Rows are points. Before rounding, the points of a table are all equally far from one centre. They may lie mostly on one side of it. Where is the centre, to within rounding?

Points (9 x 2):
[[-0.15 -0.10]
 [-0.21 -0.11]
 [ 0.16  0.15]
 [-0.11 -0.08]
 [-0.66 -0.02]
 [-0.27 -0.12]
 [-0.34 -0.13]
 [-0.47 -0.11]
 [-0.17 -0.10]]
Centre: [-0.33  0.44]

Points (13 x 9):
[[ 0.07 -0.23  0.54  0.10  0.04 -0.27 -0.31 -0.03 -0.17]
 [ 0.05 -0.30  0.47  0.10 -0.01 -0.15 -0.19  0.03 -0.34]
 [ 0.07 -0.12  0.68  0.00  0.26 -0.04 -0.26 -0.06 -0.21]
 [-0.03 -0.11  0.67  0.01  0.11 -0.32 -0.02 -0.23 -0.54]
 [ 0.04 -0.11  0.62  0.16  0.08 -0.08  0.21  0.05 -0.34]
 [-0.02 -0.29  0.45  0.12  0.02 -0.03  0.34 -0.33 -0.29]
 [-0.18 -0.21  0.26  0.05  0.18 -0.05  0.21  0.04 -0.58]
 [ 0.11 -0.09  0.52  0.10  0.17 -0.02 -0.17 -0.49 -0.46]
 [ 0.11  0.03  0.38  0.04  0.18 -0.04  0.03  0.12 -0.59]
 [ 0.05  0.14  0.13 -0.04  0.25 -0.39  0.28  0.02 -0.57]
 [ 0.08 -0.10  0.74  0.07  0.18 -0.13 -0.16 -0.14  0.00]
 [ 0.02 -0.09  0.69  0.23  0.16 -0.08  0.09 -0.24 -0.42]
 [-0.40 -0.16  0.41  0.09  0.12 -0.08 -0.04  0.18 -0.41]]
Centre: [-0.13  0.10  0.23 -0.01  0.13 -0.17 -0.01 -0.22 -0.16]

Points, 26 rows:
[[ 0.38  0.21  0.27 -0.25 -0.43 -0.17  0.12  0.05 -0.11 -0.01  0.01  0.05
   0.40 -0.28  0.06  0.29  0.10  0.52  0.30  0.26]
 [-0.26  0.12  0.28 -0.52 -0.36 -0.15  0.24  0.38  0.04  0.10 -0.29  0.35
   0.38 -0.21  0.02 -0.01  0.21  0.35 -0.14  0.11]
 [ 0.26 -0.09  0.09  0.07 -0.23 -0.20  0.15  0.33 -0.13  0.08 -0.30  0.31
   0.09 -0.43 -0.29  0.38 -0.22  0.18  0.13  0.18]
 [ 0.30 -0.16  0.16  0.11 -0.10 -0.37  0.43  0.03  0.40  0.12  0.01  0.29
   0.11 -0.25 -0.15  0.48  0.03  0.71  0.06  0.10]
 [ 0.44  0.08  0.28 -0.32 -0.50 -0.40  0.44 -0.04 -0.03 -0.29 -0.05  0.17
  -0.09 -0.67  0.24  0.21  0.03  0.46  0.06  0.00]
 [ 0.18  0.36  0.15 -0.31 -0.41  0.03  0.14  0.28  0.16 -0.29 -0.38  0.01
   0.10 -0.13 -0.22  0.13 -0.09  0.42 -0.08  0.15]
 [ 0.27 -0.17  0.31 -0.10 -0.24 -0.34  0.33  0.27 -0.35 -0.07 -0.34  0.12
  -0.28 -0.09 -0.14  0.09  0.27  0.32 -0.09 -0.14]
 [ 0.41 -0.22  0.35 -0.15 -0.30 -0.20  0.11 -0.07 -0.31 -0.19 -0.09  0.10
  -0.07 -0.41  0.04  0.52  0.08  0.57 -0.31 -0.07]
 [ 0.24 -0.08 -0.14 -0.26 -0.27 -0.32  0.41  0.03 -0.20  0.24 -0.10  0.05
  -0.05 -0.26 -0.21  0.11  0.03  0.43 -0.33  0.05]
 [ 0.24  0.14  0.21 -0.19 -0.16 -0.35 -0.04  0.29 -0.01 -0.12 -0.26  0.44
  -0.05 -0.19 -0.15  0.31 -0.06  0.63 -0.61  0.04]
 [ 0.44  0.05  0.38 -0.33 -0.64 -0.19  0.09  0.12  0.03  0.20 -0.08  0.24
   0.00 -0.35  0.01  0.34  0.19  0.66 -0.05 -0.18]
 [ 0.18  0.21  0.22 -0.25 -0.46 -0.31 -0.02  0.08 -0.03  0.02 -0.45  0.11
   0.30 -0.31 -0.26  0.13 -0.19  0.38 -0.07 -0.05]
 [ 0.18  0.18  0.36 -0.40 -0.23 -0.57  0.05  0.04  0.15  0.16  0.01  0.18
   0.30 -0.18 -0.30 -0.21 -0.15  0.58 -0.13 -0.17]
 [ 0.13  0.06  0.21 -0.39 -0.39 -0.24  0.50 -0.05 -0.33 -0.10 -0.30  0.22
   0.10 -0.05 -0.01  0.32 -0.06  0.50  0.04  0.03]
 [ 0.09  0.29  0.01 -0.20 -0.11 -0.50  0.37  0.17 -0.20 -0.11  0.03  0.03
   0.04 -0.52 -0.01  0.35 -0.11  0.44 -0.12  0.29]
 [ 0.02  0.32  0.14 -0.16 -0.20 -0.23  0.31 -0.11 -0.02 -0.29  0.05  0.07
   0.19 -0.19 -0.28  0.35 -0.29  0.59 -0.02 -0.16]
 [ 0.36  0.22  0.05 -0.15 -0.23 -0.02  0.16 -0.06 -0.07 -0.26 -0.03  0.28
   0.01 -0.22  0.17  0.28 -0.08  0.77  0.22 -0.26]
 [ 0.43  0.07 -0.02 -0.21 -0.46  0.03  0.27 -0.13  0.10  0.05  0.20  0.34
  -0.19 -0.10  0.12  0.56 -0.23  0.47 -0.15  0.11]
 [ 0.18  0.02  0.28 -0.21 -0.30 -0.43  0.39  0.38 -0.08 -0.10 -0.22  0.57
   0.07 -0.01 -0.15  0.48 -0.18  0.49 -0.27  0.11]
 [ 0.19 -0.11  0.37 -0.32 -0.16 -0.48  0.54  0.03 -0.01  0.14  0.25  0.21
   0.01 -0.01 -0.23  0.47  0.21  0.46 -0.26  0.22]
 [ 0.27 -0.23  0.09 -0.21 -0.13 -0.45 -0.20  0.15 -0.18 -0.10  0.03 -0.02
   0.21 -0.17  0.07  0.44  0.17  0.46  0.15 -0.19]
 [ 0.31  0.11  0.14 -0.24 -0.56 -0.46  0.16 -0.03  0.12 -0.38  0.02  0.25
   0.02  0.17 -0.03  0.34  0.08  0.37  0.35  0.20]
 [ 0.53 -0.03  0.55 -0.07 -0.05 -0.47  0.24  0.10 -0.13 -0.17 -0.09  0.04
  -0.07 -0.61  0.05  0.14  0.22  0.34  0.21 -0.01]
 [-0.02  0.28  0.08 -0.30 -0.29 -0.47  0.03  0.17 -0.09 -0.21 -0.40  0.26
   0.18 -0.18  0.14  0.09 -0.14  0.68 -0.19 -0.02]
 [ 0.45 -0.02  0.40  0.02  0.11 -0.35  0.28 -0.10  0.21 -0.27  0.29  0.37
   0.06 -0.32 -0.38  0.29  0.21  0.63 -0.08  0.01]
 [ 0.42  0.12  0.23 -0.63 -0.37 -0.32  0.06  0.17 -0.05  0.00  0.04  0.29
  -0.02 -0.45  0.03  0.58  0.11  0.29 -0.03  0.26]]
Centre: [ 0.08 -0.07  0.31 -0.15 -0.20 -0.21  0.11  0.08  0.15 -0.10  0.09  0.29
 -0.04 -0.21  0.06  0.07  0.00  0.28 -0.08  0.06]

Points, 30 rows:
[[ 0.01  0.53  0.02 -0.19 -0.34  0.01  0.20  0.14  0.01  0.28 -0.42  0.01
  -0.22 -0.36  0.11 -0.17 -0.72  0.01  0.19 -0.12  0.51  0.25 -0.34  0.18]
 [-0.30  0.69 -0.25 -0.15 -0.21 -0.17  0.14  0.14  0.33 -0.09 -0.01 -0.19
  -0.23 -0.19  0.13 -0.16 -0.27 -0.15  0.30  0.21  0.48  0.31  0.22 -0.18]
 [-0.54  0.47  0.05 -0.01  0.12 -0.23  0.07 -0.13  0.34  0.10 -0.23  0.14
   0.22 -0.39  0.38 -0.40 -0.33 -0.12  0.33  0.25  0.24  0.35 -0.35 -0.11]
 [-0.39  0.43  0.03 -0.03  0.03 -0.08  0.13 -0.03  0.27 -0.22 -0.08  0.04
   0.12  0.06  0.23  0.01  0.00  0.39  0.28  0.25  0.39  0.42 -0.59 -0.19]
 [ 0.00  0.34  0.22 -0.17  0.22  0.12  0.50  0.07  0.08 -0.19 -0.15  0.03
  -0.17 -0.20  0.05 -0.37 -0.84 -0.33  0.40 -0.22  0.12  0.07  0.07 -0.24]
 [-0.06  0.43  0.03  0.02 -0.56  0.16  0.13  0.02  0.06 -0.09 -0.08 -0.14
  -0.01 -0.47 -0.17 -0.47 -0.48  0.11  0.24  0.05  0.49 -0.07 -0.16 -0.32]
 [-0.25  0.27 -0.17 -0.06 -0.44  0.12  0.16 -0.10  0.10  0.25 -0.33  0.22
   0.23 -0.26  0.00 -0.34 -0.17  0.55  0.01 -0.06 -0.05 -0.16 -0.35 -0.12]
 [-0.35  0.15 -0.05  0.18 -0.35  0.32  0.34  0.26 -0.15 -0.07  0.12 -0.08
   0.09 -0.14 -0.15 -0.30 -0.19  0.25  0.51  0.26  0.44  0.50 -0.07 -0.12]
 [-0.41  0.00  0.39 -0.12 -0.14 -0.05  0.20  0.29  0.08 -0.09 -0.22  0.25
   0.54 -0.18  0.15 -0.28 -0.44 -0.11  0.55  0.33  0.19  0.21 -0.05 -0.29]
 [-0.20  0.54 -0.14  0.02 -0.46 -0.20  0.00  0.02  0.10 -0.01 -0.07  0.17
   0.15 -0.43 -0.11 -0.47 -0.11  0.05  0.57  0.33  0.38  0.34 -0.23 -0.05]
 [-0.10  0.44  0.00  0.13 -0.19 -0.11  0.11  0.07 -0.13  0.19 -0.13 -0.05
   0.15 -0.41 -0.17 -0.22  0.14  0.04  0.26  0.08 -0.13  0.35 -0.06 -0.45]
 [-0.12  0.62 -0.02  0.12 -0.31  0.23  0.49  0.19  0.19  0.06  0.05  0.05
   0.46 -0.25 -0.08 -0.43 -0.32 -0.01  0.37  0.21  0.28  0.16  0.01 -0.29]
 [-0.24  0.23  0.07 -0.11 -0.22  0.12  0.03  0.08  0.15 -0.30 -0.02 -0.20
   0.12 -0.59 -0.08 -0.50 -0.52  0.04  0.33 -0.16  0.43  0.23 -0.31 -0.19]
 [-0.45  0.30 -0.13 -0.18  0.09  0.15  0.35  0.29  0.14 -0.09 -0.34 -0.09
   0.37 -0.04  0.22 -0.47 -0.33  0.17  0.29  0.38  0.44  0.08 -0.15 -0.34]
 [-0.03  0.66  0.31  0.07 -0.34 -0.03  0.36  0.09 -0.06  0.19 -0.31 -0.27
  -0.02 -0.21  0.33 -0.39 -0.49  0.05  0.56  0.11  0.16  0.06 -0.12 -0.09]
 [-0.34  0.52 -0.03 -0.03 -0.18  0.01  0.10  0.08  0.05 -0.32  0.29 -0.11
   0.07 -0.16 -0.03 -0.42 -0.21  0.12  0.35 -0.16  0.33  0.44  0.12 -0.09]
 [-0.18  0.48 -0.22 -0.13  0.11  0.17  0.32  0.35  0.27 -0.26 -0.24  0.03
   0.30 -0.26  0.02 -0.18 -0.33 -0.04  0.38  0.08  0.50  0.40  0.19 -0.17]
 [ 0.09  0.47  0.08 -0.17 -0.29 -0.23  0.19  0.13 -0.22 -0.02 -0.11  0.18
   0.21 -0.12  0.27 -0.14 -0.45 -0.09  0.22  0.32  0.47  0.48 -0.27 -0.24]
 [-0.42  0.23 -0.24 -0.30 -0.20  0.11  0.14 -0.05 -0.04 -0.23 -0.29 -0.05
   0.04 -0.11 -0.31 -0.37 -0.65  0.05  0.18  0.25  0.39  0.14  0.25 -0.38]
 [-0.18  0.46 -0.41  0.09 -0.33  0.37  0.20  0.08  0.03 -0.10  0.13  0.10
   0.15 -0.03  0.19 -0.19 -0.10 -0.08  0.29  0.33  0.47  0.06 -0.15 -0.23]
 [-0.53  0.59  0.13  0.08 -0.35 -0.04  0.27  0.13  0.13 -0.12 -0.21  0.16
   0.32 -0.28  0.16 -0.27 -0.31 -0.12  0.57  0.28  0.34  0.25 -0.33  0.09]
 [-0.48  0.53  0.00  0.12 -0.06  0.13  0.28  0.05 -0.04  0.08  0.21 -0.07
   0.11 -0.41  0.04 -0.12 -0.19  0.06  0.39  0.02  0.37  0.21 -0.12 -0.29]
 [-0.30  0.47  0.11 -0.33 -0.07 -0.02  0.06 -0.21  0.10  0.13 -0.25  0.05
   0.28 -0.14  0.35 -0.17 -0.21  0.29  0.55  0.09  0.34  0.51 -0.17  0.05]
 [-0.03  0.47 -0.26  0.31 -0.15  0.22  0.12  0.15  0.00 -0.08  0.07 -0.17
   0.22 -0.39  0.06 -0.26 -0.50 -0.18  0.53  0.05  0.41  0.11 -0.28 -0.17]
 [-0.40  0.45 -0.04  0.12 -0.12 -0.20  0.25 -0.16  0.17 -0.41 -0.02 -0.07
  -0.20 -0.34  0.00 -0.57 -0.26  0.02  0.41  0.27  0.48  0.45 -0.08 -0.13]
 [-0.42  0.22 -0.23 -0.05 -0.20 -0.15  0.29  0.16 -0.06 -0.36 -0.21 -0.23
   0.36 -0.09  0.07 -0.52 -0.46  0.17  0.29  0.23  0.01  0.47 -0.22 -0.26]
 [-0.37  0.66  0.21 -0.12 -0.05  0.01  0.25  0.08  0.16 -0.13 -0.21  0.00
  -0.14 -0.12  0.03 -0.21 -0.31 -0.03  0.39  0.80  0.28  0.29 -0.10 -0.36]
 [-0.21  0.71  0.03  0.14 -0.14 -0.11  0.13  0.02  0.14 -0.19  0.09  0.15
   0.03 -0.16  0.00 -0.08 -0.24  0.23  0.45 -0.19  0.27  0.31  0.16 -0.28]
 [-0.11  0.38 -0.05  0.07 -0.14 -0.06  0.19  0.22  0.10  0.12 -0.26 -0.32
   0.46 -0.23  0.01 -0.55 -0.40  0.14  0.44 -0.02  0.42  0.28 -0.34 -0.28]
 [ 0.01  0.38  0.02  0.12 -0.07 -0.21 -0.18 -0.01 -0.07 -0.07 -0.05  0.10
   0.03 -0.21 -0.07 -0.41 -0.40  0.33  0.28  0.12  0.49  0.46  0.09 -0.38]]
Centre: [-0.04  0.05  0.04  0.00 -0.07 -0.03  0.20  0.02  0.27  0.02 -0.15  0.01
 -0.06  0.00 -0.09 -0.18 -0.32  0.00  0.20  0.20  0.07  0.10 -0.14  0.11]
